Rows are points. Each copy is the shape, with its points in the same order, stretched, turned, moved and blurred by noise. Some copies are also mirrored. Which?
(in the rows, 128 means zero)

Shape (5 x 2):
[[162 144]
 [131  84]
 [156 123]
 [104  91]
 [ 67 158]]
Copy 1, 5 rows:
[[115 169]
 [ 80 106]
 [101 152]
 [ 95  79]
 [164  66]]
Copy 1 is: mirrored
Copy 2:
[[158 168]
 [191 109]
 [173 154]
 [169  91]
 [ 80 113]]
Copy 2 is: only turned

Shape (7 x 2):
[[156 103]
 [108  90]
 [ 98 117]
 [198 129]
 [ 37  90]
 [153  75]
 [153 150]]
Copy 1 (7 x 2):
[[125 151]
 [ 96 121]
 [115 100]
 [145 181]
 [ 83  60]
 [ 86 180]
 [157 139]]
Copy 1 is: mirrored
Copy 2 (7 x 2):
[[139 124]
 [ 95 116]
 [ 97 142]
 [179 134]
 [ 39 133]
 [133  97]
 [145 157]]
Copy 2 is: only turned

Shape:
[[161 105 181]
 [126 200  97]
 [167 162  75]
 [133 100 159]
 [116 136 144]
 [134  79 160]]
Copy 1:
[[132  44 104]
 [121 194 204]
 [190 158 200]
 [125  91 104]
 [109 129 127]
 [136  80  79]]
Copy 1 is: only turned
Copy 2 (6 x 3):
[[151  69 109]
 [111 165  82]
 [157 167  85]
 [135 103 125]
 [107 116 113]
 [146  91 149]]
Copy 2 is: mirrored

Shape:
[[172 163 136]
 [ 87 143 154]
 [181 132 175]
 [168  70 133]
 [ 87 102 156]
 [ 88 138 174]
 [113 125  80]
 [177 113  72]
 [174 165 178]]
Copy 1 (9 x 3):
[[ 94  95 165]
 [157 146 156]
 [144  60 177]
 [141  80 108]
 [176 134 129]
 [175 138 177]
 [ 99 172  85]
 [ 66 131  80]
 [130  76 209]]
Copy 1 is: mirrored
Copy 2:
[[135 126 175]
 [ 94 134 109]
 [113  83 175]
 [152  37 128]
 [107  92  94]
 [ 84 121 117]
 [170 122 101]
 [197  94 136]
 [ 95 114 190]]
Copy 2 is: only turned
Copy 3, 9 rows:
[[162 163 121]
 [105 136  98]
 [146 178 150]
 [130 125 181]
 [ 96 126 119]
 [ 92 146 102]
 [150  90 111]
 [181 108 150]
 [150 186 126]]
Copy 3 is: only turned
Copy 4 (9 x 3):
[[ 60 168 131]
 [150 151 152]
 [ 46 125 159]
 [ 87  74 113]
 [155 107 145]
 [134 137 169]
 [158 152  82]
 [ 92 138  62]
 [ 44 157 167]]
Copy 4 is: mirrored

Shape, 10 rows:
[[ 88 130  90 115]
 [110  91 137 190]
 [ 73  83 167 128]
 [106 140 136 100]
 [157  86 152 194]
 [119 151 135 112]
 [155  94  76  83]
 [115 135  46 112]
 [104 137 131  95]
 [ 94 150 130 125]]
Copy 1, 10 rows:
[[149 147  86 101]
 [ 75  92  95 154]
 [ 45 125 104 110]
 [124 162 129 105]
 [ 90  83 149 168]
 [138 159 137 121]
 [206 123 176  74]
 [210 145  95  94]
 [133 161 130 102]
 [113 156 100 124]]
Copy 1 is: only turned
Copy 2 (10 x 4):
[[142  75  73 133]
 [132 106 165 224]
 [126 159 108 200]
 [143 147  95 122]
 [ 93 134 195 209]
 [152 146 106 117]
 [ 46  82  83 106]
 [114  26  75 103]
 [139 147  87 118]
 [171 130 102 134]]
Copy 2 is: only turned

Shape (7 x 4):
[[123  94  50 114]
 [116 136 173 172]
 [141  98 134  71]
 [155 143  99 129]
 [150 125 156 118]
 [ 74 138  87  71]
 [109 146 163 174]]
Copy 1 (7 x 4):
[[173 153  56 136]
 [ 97 107 159 166]
 [ 69 164  95 106]
 [168 136 130 121]
 [ 97 133 138 117]
 [115 206  91 167]
 [115 109 163 171]]
Copy 1 is: only turned
Copy 2:
[[ 57 107 173 151]
 [197 140 133  88]
 [123  57 100 176]
 [108 129 100 118]
 [155  95  95 121]
 [109 116 149 246]
 [192 156 140  95]]
Copy 2 is: mirrored
